Each row is a point. The window is the flat piece filled in between its corners: a triangle in 3 columns, a solid with four corners in 4, and so on. A path goes straight from each point to the next, and from the last back to the first. List the points from which the path goes on through the window.

Window:
+0.95, -1.29, +2.32, -2.12
-0.33, -0.64, -1.07, +1.37
+2.45, -0.11, -1.21, +1.29
-0.42, +0.79, -0.47, +1.53
Path:
(1): +1.40, +0.33, -1.59, +0.55
(2): -0.37, +0.38, -1.37, -0.58
(3): -0.17, -0.38, -0.58, +1.89
(4): -0.41, -0.15, -1.43, +2.99
(5): -0.50, +0.37, -3.20, +1.46
(6): +0.20, -0.47, -1.23, +0.43
(7): +0.39, -0.85, +0.76, +2.40
(8): +1.05, -1.76, +3.00, -0.44
(9): +0.87, -0.53, +0.84, -2.75
(10): +1.21, -0.22, +0.33, -2.73
(11): +1.82, -1.80, +1.66, -0.74
(12): +2.27, -0.79, +0.66, +2.60
Through the window after points: 2, 6, 8, 12

Window:
-0.44, +0.87, -0.03, +1.22, +0.50, +2.31, +0.92, -0.34
+3.81, -0.73, +0.22, +0.26, -1.08, -3.19, -0.37, +0.84
-1.44, +0.18, -0.98, +0.38, +0.38, +1.64, -2.68, -1.18
-1.42, +2.74, +1.75, +2.30, -2.41, +1.82, +0.08, +0.37
-1.99, -0.51, +2.95, -0.70, -1.13, +0.16, +0.42, +0.28
-1.82, -3.14, +2.00, +0.58, -2.60, +2.25, +0.33, +0.25
+1.06, +0.60, +0.48, -1.00, -1.76, +2.77, -0.27, -0.24
+2.03, -1.56, -1.47, -1.36, -1.66, -4.38, +0.18, +3.08
Path:
(1): +2.06, +0.00, +2.00, -0.33, -0.27, +1.31, -0.98, +3.34
(2): +0.03, -0.33, -0.43, +0.87, -2.16, -1.13, +1.35, -1.43
(3): -0.08, -0.27, -1.01, -0.14, -1.27, +0.07, -0.52, -0.98
(4): +0.25, +0.02, +0.86, -0.40, +0.08, +0.77, -2.06, +2.80
(5): +1.31, -0.71, -0.04, +0.62, -0.97, +0.00, -0.99, +1.62
(6): +0.61, -0.69, -0.75, -0.84, -2.40, -2.21, +0.90, -1.82
(7): +1.30, +1.56, -1.19, -0.44, -2.74, -1.00, +1.41, -1.68
(8): +1.74, +0.63, +0.62, +0.56, +0.60, -0.12, -0.97, +1.37
(9): +0.75, -0.51, +1.38, +1.05, -0.90, +0.73, -1.58, +3.01
(10): -0.23, +0.62, +0.78, +0.75, -1.45, -0.70, +0.45, -0.21
(11): -0.04, -0.17, -1.45, +0.29, -2.62, -0.91, +1.38, -1.11
(12): +0.51, +0.19, +0.56, +0.27, -0.43, -0.30, -0.24, +2.08
Through the window after points: 3, 11

Window:
-0.07, +0.31, -0.36, +0.20, -2.90, +1.97, +1.49, -0.69, +0.55, -0.58, +0.54
+1.27, -1.14, -0.76, -0.74, -1.27, +1.95, -1.23, +0.96, +0.81, -1.89, +0.85
+0.12, -4.31, +0.62, +4.19, -1.10, +0.45, -0.03, -1.04, +1.31, -0.28, +1.64
-1.38, +3.75, -0.58, +0.17, +1.21, +1.69, -2.97, -2.40, +3.03, +0.48, -0.09
-0.39, +0.62, +1.88, +1.21, -0.32, -0.57, +0.95, +3.46, +1.70, +0.36, +0.09
+0.50, +0.31, +0.55, +0.14, +1.64, +2.66, +1.51, +1.28, +0.56, -2.05, +0.35
+1.60, +2.41, +3.90, -0.55, -1.95, +2.10, +0.44, -0.19, -4.12, -0.99, +1.11
+0.61, -2.81, +1.37, -2.02, -1.45, +0.93, +0.37, -0.91, +1.57, -1.70, +0.77
+2.00, +0.37, +0.67, +3.78, -0.47, -0.46, +0.46, -0.57, +4.12, +0.13, +0.06
+0.72, +0.66, -2.42, -1.23, +0.04, +0.88, +0.54, -0.22, +0.47, +2.18, +0.50
-0.15, -2.41, -2.99, +0.18, -0.33, -3.13, +3.30, +2.56, -3.96, -1.51, +1.12
Path:
(1): +0.09, -1.54, -0.21, +0.72, -1.31, +0.49, +1.05, +0.63, +0.43, -0.68, +2.51
(2): +0.10, -0.19, -0.85, -0.25, +0.17, -0.68, +1.54, +0.93, +1.91, -0.32, +4.80
(3): +0.16, -1.28, -0.26, +0.46, -0.89, +0.61, +0.27, +0.61, +1.58, -0.57, -0.90
(4): +0.69, -0.84, -0.84, +1.82, +0.14, +0.32, +0.74, +0.06, -0.11, -0.93, -3.24
(5): +0.33, +0.70, -0.20, +0.43, -0.48, +0.24, +0.77, +1.21, +0.60, -0.01, +2.74
(6): +0.15, +0.78, -0.56, +0.17, -0.16, +1.32, -0.46, -1.16, +1.43, -0.67, +1.73
(7): -0.32, +0.36, +0.06, +0.65, +0.26, +1.37, -0.62, -0.84, +0.68, -0.04, -1.56
(8): -0.22, +0.19, +1.79, +0.58, -0.51, +0.61, -0.11, +1.56, -0.27, -0.46, -2.22
(9): +0.59, +1.40, +1.27, +0.73, -0.74, +0.35, +1.02, +1.17, +1.06, +0.13, +3.22
(10): +0.55, +0.52, +0.75, +0.34, -1.08, +1.58, +0.07, +0.27, +1.75, -0.29, +1.92
(11): +0.84, -0.48, +0.19, +1.37, -0.30, +0.98, +0.27, +0.06, +0.45, -0.02, -3.58
(12): +0.53, -0.29, -0.18, -0.70, -0.91, +1.44, +0.26, +0.14, -0.62, -0.30, -0.62
(13): -0.08, +0.58, +0.16, +0.13, -0.49, +1.04, +0.81, +1.08, +0.61, -0.42, +3.61
(14): +0.37, -0.94, -1.29, +0.30, -0.32, -1.25, +1.74, +1.66, -1.41, -1.13, +2.14
(15): -0.25, -1.79, -0.73, -0.07, -1.26, -0.42, +1.67, +1.38, -2.56, -0.71, -2.93
(16): +1.85, -1.31, +0.13, +0.89, -1.25, +0.69, +1.61, +0.06, -1.25, +0.35, -2.72
Through the window after points: 8, 14

Window, 14 rows:
-1.12, +0.97, -2.10, -1.53, -0.40, -1.36, +1.77, -1.16, -1.15, +0.07, +0.34, -1.53, +2.86, +0.10
+6.43, -1.99, -4.55, -1.62, -1.34, -2.42, -0.14, +1.09, +0.10, -0.43, +0.93, -1.68, +0.06, +5.94
-0.12, +0.41, +1.17, +0.12, -0.28, -0.76, +0.57, -0.27, -1.92, -1.02, +1.58, -2.16, +1.44, +0.26
-1.09, -0.55, -0.80, +0.65, -1.91, +0.81, +1.84, +1.04, -0.28, +2.49, +1.05, -1.59, -1.42, +1.46
+0.38, +0.68, -0.85, +0.69, +0.63, +2.17, +1.99, +1.81, -2.06, +1.09, +1.54, +0.72, +2.16, +0.58
+0.10, -0.52, +0.25, -0.55, +0.80, +0.89, +0.19, -1.62, -1.20, +1.85, +0.32, -1.24, +2.76, -0.27
-2.61, -1.91, +0.88, +0.31, +0.74, +0.04, +1.37, +1.80, -2.15, +1.51, +0.06, +1.14, +2.73, -0.07
-0.39, +0.41, +2.93, +0.66, -1.05, +1.75, +2.19, +3.25, +2.19, +1.36, -0.93, +3.13, +2.22, -2.04
+0.49, +1.11, +1.59, -1.14, +0.89, +0.28, +3.17, -0.63, -2.04, +0.34, -2.41, +0.32, +2.45, +1.72
-2.11, -1.45, +0.05, +1.52, +0.57, +0.22, +3.04, -0.58, +1.12, +0.04, +0.23, -1.44, +3.14, +1.32
-1.39, +0.12, -0.84, +2.09, -1.18, +0.55, -1.44, -1.41, -0.62, -1.55, -0.47, -0.10, +0.52, -0.60
-1.85, -2.30, +0.19, -1.57, -0.10, +2.22, +1.56, +0.30, -0.10, -1.61, -0.15, -0.42, +2.85, +0.17
-2.87, +1.65, -0.09, -0.27, +2.78, +0.06, -3.69, -2.24, +0.18, -2.95, +1.13, +0.08, -0.35, -0.99
+0.42, -1.74, -0.87, +0.38, -1.45, -0.09, +2.02, -0.86, -0.97, +0.95, +2.81, +1.09, -0.34, +1.44
Path:
(1): -0.16, -1.10, -1.00, +0.38, +1.09, +0.28, +3.26, +0.42, -1.18, +0.59, +0.36, -0.35, +0.04, -1.37
(2): +0.08, +0.82, +1.10, -0.15, -1.57, +1.19, -0.84, +0.93, -0.43, +0.15, +1.31, +0.28, +3.37, +2.60
(3): -1.58, +0.96, +0.12, -0.04, -1.60, +1.13, +0.83, +0.28, -0.33, +1.32, +1.94, +0.21, +2.88, +3.23
(4): +0.90, -2.64, -0.49, +0.52, -0.21, -0.21, +3.29, +0.98, -1.67, +0.51, -1.47, -0.91, +0.97, -1.52
(5): +0.23, -0.67, -1.75, +0.89, +1.30, -0.28, +1.71, +0.22, -0.62, -0.30, +0.46, -0.36, +0.30, -1.33
(6): -1.29, +1.67, +1.37, -0.49, -1.27, +0.69, -1.19, -0.61, -1.01, +0.63, +1.37, -0.02, +2.20, +3.26
(7): -0.71, +0.17, -0.13, -0.14, -0.27, +0.71, +0.33, -0.63, -0.98, +0.85, +0.54, -0.33, +2.62, +1.28
(8): +0.25, -0.83, -0.26, -0.24, +0.95, +0.27, +1.02, -0.86, -0.85, +0.72, +0.09, -1.15, +1.23, -1.59
(9): +0.68, -1.55, -2.16, -0.07, +1.18, -0.74, +3.40, +0.43, -0.27, -0.46, -0.12, -1.60, +0.64, -1.18
(10): -0.53, +0.17, -0.11, -0.12, -1.01, +0.05, +0.37, -0.52, -0.43, +0.50, +0.55, -0.44, +2.57, +2.97
(11): -1.52, +0.98, +1.11, -0.12, -1.88, +0.98, -1.08, -0.63, -0.14, +0.15, +0.89, +0.04, +1.58, +3.07
(12): -0.24, -1.08, -0.55, +0.87, +2.43, +0.33, +1.35, +0.46, -0.40, -0.52, +0.28, +0.06, -0.07, -2.80
(13): +0.31, -0.87, -1.27, +0.09, +2.58, -0.47, -0.27, -1.49, -0.43, -1.07, -0.69, -1.01, -0.41, -1.86
(14): -2.20, +1.46, +0.57, -0.48, -0.20, +0.89, -1.68, -0.66, -0.39, -0.63, +1.97, +0.32, +2.07, +1.77
(15): -1.37, +0.21, +0.17, +0.03, -1.67, +0.25, -1.14, -0.62, -0.37, +0.17, +1.64, -0.03, +2.88, +2.33
(16): +0.24, -0.84, -0.78, +0.35, +0.70, +0.24, +1.26, -0.60, -0.49, +0.15, -0.28, -1.01, +1.18, +0.00
Through the window after points: 1, 7, 9, 13, 15

Window, 14 rows:
+2.05, +0.58, +2.06, +1.59, +1.23, -1.39, -0.27, -0.50, +1.17, +1.91, -0.74, +1.80, -1.31, -1.47
+1.13, +1.78, -1.87, +1.64, +0.57, -0.54, -0.24, -0.79, +0.08, +0.44, -1.26, +0.97, +1.27, -1.03
+1.89, +2.11, -0.04, -0.14, +1.39, -0.04, +0.59, +1.28, -0.87, +3.16, -3.33, -0.55, -1.11, +0.04
-0.89, +5.64, +2.55, +2.14, +0.44, -0.24, -0.90, +0.03, -1.72, +0.22, -0.59, +1.28, -0.90, -0.01
+0.02, -2.74, +2.12, -0.84, +1.70, +1.34, +1.29, -0.19, +1.42, -1.58, +0.68, -2.19, +1.15, -0.57
+2.17, +1.70, +0.35, +0.21, -1.22, -1.74, +0.34, +2.76, -0.79, +1.54, +0.13, +1.41, +0.19, -0.22
+0.18, +1.97, +0.00, +1.35, +0.82, -0.81, -1.16, +0.57, -0.63, +4.33, +1.29, -0.36, +0.31, -1.34
+0.13, -2.59, +0.35, -2.40, -0.38, +0.62, +0.77, -2.42, -0.38, -1.11, +0.68, -1.45, -2.11, -1.28
-0.88, -4.49, +0.67, +1.13, +0.11, +2.61, -1.12, +0.38, +0.32, -2.18, +0.29, -1.30, -1.95, -1.03
-1.22, -3.83, +1.50, -0.67, +1.14, -0.80, -0.90, -0.84, -1.54, -0.55, -0.95, -0.09, +0.48, -0.07
-0.67, +2.55, +0.11, -0.31, +1.10, -2.38, -1.68, +1.39, +1.38, +0.48, -1.12, -0.22, -1.19, -1.06
-0.57, -4.44, +2.29, -1.22, -2.51, +1.73, -1.00, -2.02, +1.78, -1.13, -1.53, -2.64, +0.25, -0.14
-3.32, -4.37, +1.08, -0.52, -1.09, +1.15, +2.63, -1.13, +1.59, -0.77, -0.98, -0.90, -1.03, -0.45
-0.59, -3.64, +0.24, -2.16, +0.38, +2.10, -0.31, -1.18, +1.97, +0.00, +0.30, +0.30, -0.72, +2.20
Path:
(1): +0.44, +0.55, +0.87, +0.67, -0.18, -0.31, +0.16, -0.39, +0.08, +0.13, -0.07, -0.13, -0.86, +1.54
(2): -0.76, -0.57, +2.45, -1.41, +0.80, +0.43, -1.18, +1.21, +0.24, +1.41, -0.82, +1.01, -0.72, -4.23
(3): -0.32, -0.29, +1.44, -1.25, +1.17, +0.02, -0.61, +0.78, +0.42, +0.45, -1.03, +1.69, -0.02, -2.02
(4): +1.05, -0.89, -0.48, +1.29, -1.26, -0.43, +0.58, +0.04, +0.86, -0.30, +1.13, -3.49, -0.83, +2.74
(5): +0.49, -0.64, +0.78, +1.91, +0.19, -0.67, +0.64, -0.62, +0.36, +1.14, +0.20, -1.59, -1.04, +0.81
(6): -0.40, -0.31, +1.02, -2.03, -0.06, +2.13, -1.14, +0.20, +1.03, -0.33, -0.69, +1.18, -0.38, -2.88
(7): -0.30, +0.99, +0.79, -0.54, +0.76, +0.73, -1.12, +0.25, -0.29, +0.34, -1.20, +0.65, +0.68, -1.15
(8): +0.27, -0.55, +1.72, +1.68, -0.17, -0.76, +0.45, +0.41, +0.35, +1.04, -0.65, -0.69, -0.64, +0.81
Through the window after points: 3

Window, 14 rows:
+1.62, +1.61, -1.10, +0.82, +3.25, -1.69, -1.92, -1.19, -0.64, +0.21, +0.21, -0.98, -2.82, +0.79
-1.19, -2.05, -0.78, -0.59, -0.12, -0.78, +1.32, +2.73, +1.48, +0.00, -2.13, +0.24, -1.56, +0.64
+0.19, +0.77, +0.54, +2.18, +0.75, +0.81, +1.38, -2.60, -0.51, +0.70, +0.22, +0.45, -1.41, -0.86
+3.42, +2.31, -1.39, -0.73, -0.98, +0.83, +3.59, +3.83, +2.24, -0.01, +2.21, +0.15, -1.16, -0.84
-0.08, +0.25, +0.75, +0.17, -0.11, -0.58, -0.83, +1.80, +1.06, +2.72, -0.29, -1.51, +0.70, -1.05
+0.64, -0.63, -0.66, -1.35, +2.96, +5.23, +0.38, -3.18, -1.30, -0.43, +4.12, +3.58, -0.86, +0.07
-2.45, +3.67, +1.28, +2.14, +0.94, +0.33, +0.39, -1.17, +1.80, -1.47, -0.53, -1.09, -2.83, -0.43
+2.20, +1.24, +2.72, -1.44, +1.43, +1.12, -1.19, -1.45, -1.30, -0.38, +0.67, -1.17, -2.03, +1.63
-0.50, +2.93, +0.97, -0.82, -0.41, -1.58, +1.30, +0.50, +0.18, +2.03, +0.20, +0.53, -0.88, -1.17
-0.02, -1.17, +0.15, -0.88, +3.28, -1.38, +0.97, +1.27, -0.79, +1.96, -0.91, -2.82, +0.56, +0.39
-0.83, -1.11, -0.44, -1.94, -0.48, -1.38, +0.23, -0.93, +1.99, +0.15, +0.33, -1.77, +0.08, -0.44
+0.21, +1.22, +2.23, -2.50, -2.22, -0.67, -1.54, -0.63, +0.11, -2.06, +0.34, -0.22, +2.89, +4.57
-1.18, +2.49, -0.02, +0.57, -0.58, +1.07, +0.24, -0.54, -1.63, +0.37, +0.21, -1.66, -1.73, -0.60
-0.57, -0.09, +2.82, -1.40, -1.30, -2.61, -1.65, +0.29, -0.57, -2.06, +1.26, -1.17, +1.77, +1.18
Path:
(1): +0.94, +1.66, +0.60, -1.74, +0.13, +0.38, -0.34, -0.16, -0.80, -0.94, -0.91, +0.25, +0.75, -1.87
(2): +0.56, +0.69, -0.02, -3.62, +0.91, +1.49, +0.07, -1.39, +1.37, -1.72, -0.95, -0.06, +0.03, -1.87
(3): -1.13, -0.42, +0.26, +2.69, +1.16, -0.81, +0.60, +0.06, -0.95, +2.47, +3.02, -0.65, -1.28, +2.27
(4): +0.50, +0.73, +1.70, -0.01, +0.74, -1.58, +0.57, +0.44, -0.08, +1.29, +2.29, -0.96, -1.45, +2.14
(5): +0.11, +1.43, +0.50, -1.36, +0.49, +0.98, -1.03, -1.15, -0.69, -1.19, -0.86, -1.25, +1.31, -0.78
(6): +0.83, +1.54, +0.44, -0.58, -0.73, -0.13, -0.42, -0.31, -0.20, -1.32, -0.57, +0.17, +0.59, -0.28
(7): +0.19, -0.11, +1.24, -1.43, +0.75, -0.74, +1.03, +1.65, +1.26, +0.63, +3.92, -1.31, -1.06, +3.06
(8): -0.47, -0.50, +0.96, -0.12, +1.07, +1.31, +1.25, -0.18, -1.27, +0.79, +3.40, -0.50, -2.52, +1.14
(9): +0.80, +1.77, -0.56, -1.48, +0.95, +1.42, -0.77, -1.71, +0.73, -0.32, -0.78, +2.11, +1.21, -1.33
(10): -0.43, +2.07, +0.97, +0.16, +1.01, +0.78, +0.48, -0.90, +0.29, -1.22, -0.62, -0.03, -1.57, -0.93
(11): -2.63, +1.83, +0.26, +2.02, +0.79, +0.31, -0.34, -1.03, +2.03, +1.16, +3.36, -1.27, -2.07, +2.50
(12): -0.38, +0.29, +0.19, +0.55, -0.71, -1.01, +0.88, +0.43, +0.91, +1.37, +1.60, -2.46, -0.80, +1.34
(13): +0.31, +1.19, +0.12, -1.12, +0.75, +0.43, +0.13, +0.81, +0.36, -0.37, -1.14, +1.70, +0.16, -1.83
(14): +0.19, +2.05, +0.28, -0.15, +1.18, +0.44, -0.25, -0.95, -0.97, +0.24, -1.61, +0.86, +0.68, -1.34
(15): -0.22, +0.96, +0.71, +0.90, +0.36, -0.36, +0.68, -0.63, +0.64, +0.57, +1.07, -0.99, -2.03, +0.32
(16): -0.32, +0.69, +0.99, +0.85, +0.75, -0.01, +0.60, -0.15, +0.37, +1.33, +2.51, -0.37, -2.01, +3.26
Through the window after points: 2, 6, 8, 10, 14
